Every row gives one point. The ring and each string are closed loops that go straight from each point to the next, and from the last back to the first. Before rounding, they use only three directions, however many columns there are. Count how often each string passes through the ring. Passing back the other way cancels.
In the rows, zero is written as 128.

Ring:
[[142 151  64 107]
 [134 201  81 122]
 [117 210 100 135]
 [ 85 189 123 148]
 [ 77 133 127 146]
 [ 96 106 114 134]
 [130 112  80 113]]
String (23 x 4):
[[ 99 139  67 114]
 [102 138  71 115]
 [107 107  46  99]
 [138  88  55  97]
 [154 100  78 107]
 [158 130 106 124]
 [132 143  98 125]
 [108 149  87 123]
 [104 135  53 105]
 [114 132  36  95]
 [106 147  64 112]
 [128 154  91 123]
 [149 158  88 118]
 [174 164  70 107]
 [160 166  54 101]
 [139 163  41  97]
 [118 158  48 103]
 [111 155  74 117]
 [131 155  89 121]
 [156 151  87 116]
 [175 137  70 104]
 [145 120  40  92]
 [115 124  48 100]]
Times through: 1

Ring:
[[197 122 173 117 124 158  98 132]
 [160 196 142  93 115 149 117 122]
 [117 216 154 102 112 134 118 111]
 [ 68 173 191 136 114 116 104 104]
 [ 91  87 210 158 123 122  87 118]
 [156  71 208 150 128 142  83 129]]
String (15 x 8):
[[136 140 154 113 119 141 107 126]
 [158 163 118  88 117 151 119 132]
 [192 215 103  65 114 163 129 130]
 [193 220 162  93 114 157 115 117]
 [167 182 187 117 117 147 104 115]
 [144 152 171 118 119 142 104 121]
 [160 141 119  92 120 152 115 136]
 [218 140 114  81 122 170 115 144]
 [215 125 140  97 124 167 106 141]
 [219 106 140 100 126 168 103 145]
 [241 122 188 117 126 170  93 134]
 [200 147 211 130 122 155  92 120]
 [170 149 198 128 121 147  96 119]
 [154 139 168 117 120 145 103 125]
 [177 163 186 118 120 150 101 120]]
Times through: 2
String:
[[ 64 184 147 113 112 119 117 111]
 [ 77 151 146 116 116 123 112 119]
 [ 26 180 173 133 112 104 111 102]
 [ 49 190 236 158 113 105  96  90]
 [ 87 174 237 156 116 117  92  97]
 [117 143 183 130 119 132 101 117]
 [ 72 138 170 131 117 119 104 115]
 [ 28 162 184 141 113 104 106 103]
 [ 41 205 218 148 111 104 103  90]
 [ 86 211 224 142 112 118 101  93]
 [112 187 204 133 115 128 102 104]
 [ 91 159 141 111 116 128 114 120]
 [ 90 179 145 109 114 127 116 116]
 [121 179 189 126 116 132 104 110]
 [108 168 164 118 116 131 109 116]
 [ 60 202 133 103 110 119 123 111]]
Times through: 2

Ring, 9 rows:
[[197 149 141 144 102 119 171  91 120 132 173 187]
 [172 159 117 138 102 112 159  91 167 159 179 188]
 [134 145  94 131 110 121 146 112 186 155 170 171]
 [ 99 120  89 126 125 131 143 129 176 139 147 151]
 [ 79  96  96 125 139 141 148 139 147 118 123 136]
 [ 84  73 110 126 144 155 154 153 101  83 109 124]
 [118  69 119 130 132 168 154 165  69  52 121 124]
 [162  87 129 136 115 164 157 156  62  51 144 140]
 [194 125 142 142 104 138 168 116  86  94 164 170]]
String, 21 rows:
[[223 118 137 143  88 158 158 144  64  56 182 164]
 [179 117 109 135  96 155 144 151 110  79 177 156]
 [164 120 115 135 106 143 152 134 118  99 165 159]
 [154 130 141 140 123 119 175  92 116 134 143 173]
 [186 157 164 147 117  97 192  54 118 164 153 199]
 [231 186 169 153  97  87 193  39 129 178 183 221]
 [226 167 136 146  85 117 166  90 132 137 198 199]
 [189 133 108 137  90 146 144 140 127  96 188 167]
 [166 124 117 136 106 140 154 129 120 104 165 162]
 [153 123 133 138 120 128 168 107 113 120 146 166]
 [199 136 173 148 116 116 192  76  74 121 147 186]
 [202 118 163 146 111 137 182 107  55  85 151 171]
 [164 112 157 142 127 131 182 102  72 102 132 164]
 [151 106 138 138 124 140 169 121  88  95 137 155]
 [152  95 152 139 130 143 177 120  60  82 124 151]
 [162  68 142 137 122 175 163 165  25  24 129 130]
 [164  66 119 133 111 188 146 191  39  10 146 122]
 [163  79 111 133 107 181 142 184  64  28 155 129]
 [156  97 113 133 110 161 148 158  92  66 155 143]
 [164  99 113 134 106 163 146 160  90  62 161 144]
 [185 102 114 136  96 168 144 166  82  50 173 146]]
Times through: 2

Ring:
[[184 137 122 119 107 166 150 145 113 172 177 115 157 106]
 [183 180 136 128 112 159 152 174 102 154 161 128 147 126]
 [162 203 133 132 120 138 147 191 119 133 136 148 143 140]
 [142 204 124 131 126 122 141 194 140 120 119 160 144 145]
 [113 174 111 125 133 107 126 187 174 110 106 166 147 145]
 [108 124 109 117 132 116 114 172 184 121 120 149 150 135]
 [122  90 109 112 126 135 114 152 176 141 144 129 155 120]
 [143  85 107 110 118 148 125 137 160 159 162 118 160 107]
 [165 100 110 112 111 159 139 132 139 171 174 113 162 100]]
String (18 x 14):
[[ 96 191  94 125 136  84 129 187 196  97  85 186 151 148]
 [106 156 127 126 138 114 110 201 173 105 108 157 139 154]
 [128 139 138 124 131 138 113 193 150 124 133 136 139 145]
 [131 148 118 122 127 128 126 176 158 129 130 145 148 134]
 [111 174  84 120 128  93 138 163 192 115 102 176 160 130]
 [ 98 194  83 124 134  79 136 176 201 100  84 190 157 141]
 [107 200 112 130 136  96 128 200 176  98  92 179 144 155]
 [131 181 145 132 133 131 120 213 139 113 121 149 133 158]
 [144 167 134 127 125 138 129 190 136 129 135 141 142 142]
 [145 170 114 124 121 129 140 171 146 135 133 148 152 129]
 [148 223 102 130 120 110 159 175 146 125 115 172 155 133]
 [157 244 118 136 120 117 161 193 127 122 116 171 147 142]
 [161 219 145 137 123 139 144 208 111 125 130 151 136 151]
 [158 231 147 139 125 135 144 217 111 118 123 156 134 157]
 [140 249 102 134 124  99 160 189 150 112  99 186 151 143]
 [134 208 102 128 125 106 148 179 159 118 109 173 153 137]
 [132 182 107 125 125 114 140 176 160 123 118 162 152 135]
 [105 213  78 125 131  75 146 174 197 101  82 196 159 139]]
Times through: 2

Ring, 8 rows:
[[145 152 178  73 106 107 185  86 151 159 177  79 158  98]
 [134 148 175  96 101 116 165 106 161 157 185 125 152 121]
 [127 144 151 121 113 120 134 124 140 149 158 153 159 131]
 [123 142 107 153 140 124  91 142  96 135 102 169 169 131]
 [124 156  85 163 159 133  77 146  81 131  69 155 144 117]
 [132 173 103 140 156 136 107 128 101 139  82 113 112  96]
 [140 172 125 113 144 127 137 109 114 146 106  84 119  86]
 [146 160 155  83 125 111 171  89 130 154 143  66 147  85]]
String:
[[124 176 130 142 134 147 115 137 146 148 128 146  84 116]
 [121 166  76 176 167 143  66 155  83 130  57 161 118 116]
 [124 158  48 182 186 134  48 154  41 120  16 149 149 106]
 [133 150  79 149 166 119  86 131  57 128  52 123 172 101]
 [134 156 107 133 150 122 110 123  91 138  89 117 152 102]
 [129 177 134 129 135 142 128 126 142 149 127 123  89 105]
 [129 183 129 132 140 146 125 128 142 149 120 119  75 102]
 [130 183 124 134 143 146 122 128 136 148 113 117  77  99]
 [130 187 103 144 159 148 106 132 114 142  81 111  76  92]
 [132 175  82 151 171 138  90 133  80 133  53 110 112  90]
 [126 189 102 153 158 154  99 140 121 142  85 127  64  99]
 [124 188 124 145 142 155 113 138 147 148 116 135  58 107]
 [129 170 134 129 133 136 127 126 137 148 129 128 106 110]
 [129 152  97 147 153 124  95 133  84 134  81 137 157 111]
 [124 126  39 185 183 112  36 154   7 112   9 170 227 122]
 [120 134  61 183 168 122  48 158  44 120  42 184 196 131]
 [119 157 110 160 140 139  90 149 117 139 108 175 127 131]
 [124 169 140 137 126 142 122 135 151 149 143 152  99 123]
 [130 157 135 125 129 126 128 123 128 146 132 133 137 115]
 [128 128 123 133 128 108 111 128  97 138 122 158 205 131]
 [128 121 132 127 120 103 117 125 101 139 136 162 219 137]
 [133 142 135 119 126 113 130 118 114 144 132 133 176 118]
 [132 147 143 118 122 118 135 118 127 147 143 133 160 119]
 [133 135 141 115 120 108 133 116 115 145 141 137 190 123]
 [130 122 148 115 110 101 134 117 117 144 156 154 215 136]
 [131 122 136 119 119 100 126 118 102 141 138 150 221 131]
 [132 141 132 122 127 113 126 120 111 143 129 137 178 120]
 [128 155 140 126 124 127 128 126 135 147 141 142 136 121]
 [119 164 143 143 120 143 117 141 157 149 152 172 103 134]
 [120 154 121 152 132 135 100 144 125 141 123 174 133 133]
 [126 165 133 135 131 137 120 132 137 147 131 144 113 118]
 [131 157 127 128 135 126 122 124 118 144 120 130 140 112]]
Times through: 0

Ring (8 x 14):
[[127 124 144 130 140 129 141 116 150 119 154 126 115 133]
 [119 153  88 150 125 124 127 129 121 135 133 116 128 140]
 [115 164  55 157 116 123 118 140  98 148 111 113 142 142]
 [120 157  62 150 120 126 115 143  93 148 101 118 148 140]
 [131 133 106 131 137 134 116 138 105 137 102 129 147 134]
 [140  99 173 106 154 139 134 123 141 119 129 140 131 126]
 [138  92 189 102 155 138 145 116 157 114 146 141 121 125]
 [133  99 184 109 150 134 151 112 165 113 159 136 113 127]]
String (24 x 14):
[[133 119 126 120 140 136 124 136 115 135 107 134 145 131]
 [147 101 165 106 160 143 119 129 123 121 106 142 143 126]
 [147  93 183 101 162 143 127 124 137 115 119 144 135 125]
 [145  79 203  90 161 143 142 120 153 114 134 148 128 122]
 [146  69 226  83 165 144 152 113 169 108 148 151 120 120]
 [133  88 190  98 147 136 157 117 164 119 154 141 119 125]
 [136  81 210  94 154 138 161 111 176 111 164 143 112 123]
 [140  90 202 103 159 138 148 109 169 106 159 140 112 125]
 [135 113 160 119 149 134 136 118 147 116 143 133 121 130]
 [130 119 146 124 143 132 137 121 142 122 141 130 123 132]
 [125 121 142 125 136 129 145 120 148 125 151 128 119 132]
 [120 126 142 131 133 125 152 114 159 122 167 123 109 134]
 [124 138 128 141 137 126 136 116 146 119 155 120 113 136]
 [130 140 120 141 141 129 123 121 130 121 135 122 123 136]
 [127 142 109 142 136 128 124 126 124 127 130 122 128 137]
 [125 154  89 152 133 127 115 129 113 130 122 117 131 140]
 [125 141 104 140 133 129 124 130 119 132 124 122 133 136]
 [118 147  85 144 121 125 129 135 114 142 123 119 136 138]
 [104 185   7 171  96 117 116 152  78 167  98 105 153 147]
 [115 173  33 162 112 123 108 149  79 156  92 112 154 144]
 [129 145  94 142 135 131 112 136 104 135 106 123 143 137]
 [122 137  99 136 127 129 129 135 115 141 118 124 139 136]
 [123 141  84 137 125 130 120 143  99 147 100 125 150 136]
 [128 129 116 129 135 132 126 133 118 135 117 128 139 134]]
Times through: 3
String (24 x 14):
[[113 158  52 150 111 124 122 147  93 157 102 117 150 140]
 [114 167  38 156 110 124 113 150  82 159  92 114 155 142]
 [124 161  62 154 126 128 105 142  88 144  95 117 149 140]
 [129 140 105 139 137 130 118 131 114 131 117 124 136 136]
 [119 144  90 142 123 126 129 134 116 141 123 120 136 138]
 [109 169  48 162 108 119 126 139 104 151 122 110 137 143]
 [117 167  70 162 123 121 120 129 114 135 130 111 128 143]
 [127 140 117 142 138 128 127 122 132 123 139 121 122 137]
 [125 129 125 131 135 129 135 125 134 129 136 126 127 134]
 [134 119 156 126 149 133 134 115 148 113 147 129 117 132]
 [132 104 184 115 151 132 151 107 171 108 169 133 106 129]
 [137  96 201 109 158 135 151 104 176 102 171 137 104 127]
 [136 113 163 120 152 135 134 116 148 114 144 133 120 130]
 [129 123 136 126 140 132 134 124 135 125 135 129 127 133]
 [123 113 156 120 135 128 156 116 160 123 163 129 113 131]
 [129 114 170 123 147 130 149 108 168 110 171 129 105 131]
 [132 128 144 133 147 131 130 116 144 114 146 126 117 134]
 [130 134 124 136 141 130 126 123 130 123 133 124 126 135]
 [128 143 108 143 138 129 120 126 121 126 127 121 129 137]
 [124 142 101 141 130 128 126 130 119 134 125 122 133 137]
 [112 156  65 151 113 122 129 139 107 150 120 115 139 140]
 [122 138 103 136 128 128 130 132 120 137 124 123 135 136]
 [130 133 117 134 139 131 122 129 120 129 121 126 134 135]
 [124 140  98 138 130 129 124 134 113 138 117 123 138 136]]
Times through: 3

Ring:
[[116 136 114 136 141 140 139 122 140 125 136 160 163 121]
 [148 135 141 123 121 121 135 126 141 114 117 141 153 132]
 [163 132 155 116 108 113 126 120 141 110 111 120 133 144]
 [141 134 144 126 104 120 109 106 141 124 115 110 117 152]
 [104 137 122 141 110 134  98  94 141 142 126 114 112 153]
 [ 81 136 102 151 127 151 102  90 139 150 143 127 118 144]
 [ 88 130  97 148 145 160 124 101 137 140 154 146 135 129]
 [102 131 102 142 149 154 138 114 138 130 150 159 155 120]]
String (27 x 14):
[[ 76 146  96 153 138 146 119 110 141 146 135 162 161 126]
 [ 64 153  87 158 145 145 124 118 143 149 133 181 184 117]
 [126 138 121 132 140 132 146 132 141 118 128 168 177 117]
 [105 150 115 141 132 126 131 129 144 131 117 171 183 121]
 [ 98 148 114 144 124 129 117 115 143 139 119 152 160 133]
 [130 132 128 130 125 133 127 113 140 123 130 135 138 135]
 [181 122 157 109 119 120 145 127 139  98 121 126 137 135]
 [191 124 167 105 111 111 142 129 140  95 112 120 135 139]
 [165 137 161 116  98 103 119 121 143 112  99 117 134 149]
 [125 144 139 133 101 114 104 109 144 132 106 121 132 151]
 [131 134 134 130 116 128 118 110 141 125 123 125 130 143]
 [166 124 152 115 112 123 128 114 139 109 122 112 119 145]
 [166 124 157 115 102 118 117 108 139 112 117 100 106 154]
 [ 96 144 126 145  93 124  78  86 143 152 113 100 101 166]
 [ 75 146 109 153 109 136  85  88 142 157 124 119 117 154]
 [113 133 121 137 121 138 113 103 140 134 132 126 125 142]
 [123 129 125 133 124 139 120 105 139 128 135 125 124 141]
 [ 54 147  90 162 124 150  90  87 141 164 137 135 127 145]
 [  7 152  63 182 131 167  73  71 141 187 149 138 120 147]
 [ 72 132  91 154 139 163 108  88 137 151 156 134 120 138]
 [133 119 123 129 138 150 135 108 136 119 150 131 125 132]
 [122 127 120 134 134 144 129 109 138 125 141 136 133 133]
 [ 80 140  98 151 135 149 113 102 140 146 140 147 142 133]
 [ 46 140  69 165 158 171 120  99 138 157 161 170 156 119]
 [ 99 126  95 143 161 164 146 114 136 128 161 166 157 114]
 [142 120 122 125 149 149 154 122 136 110 150 151 149 119]
 [123 131 121 133 133 140 130 113 139 125 136 141 142 131]]
Times through: 0
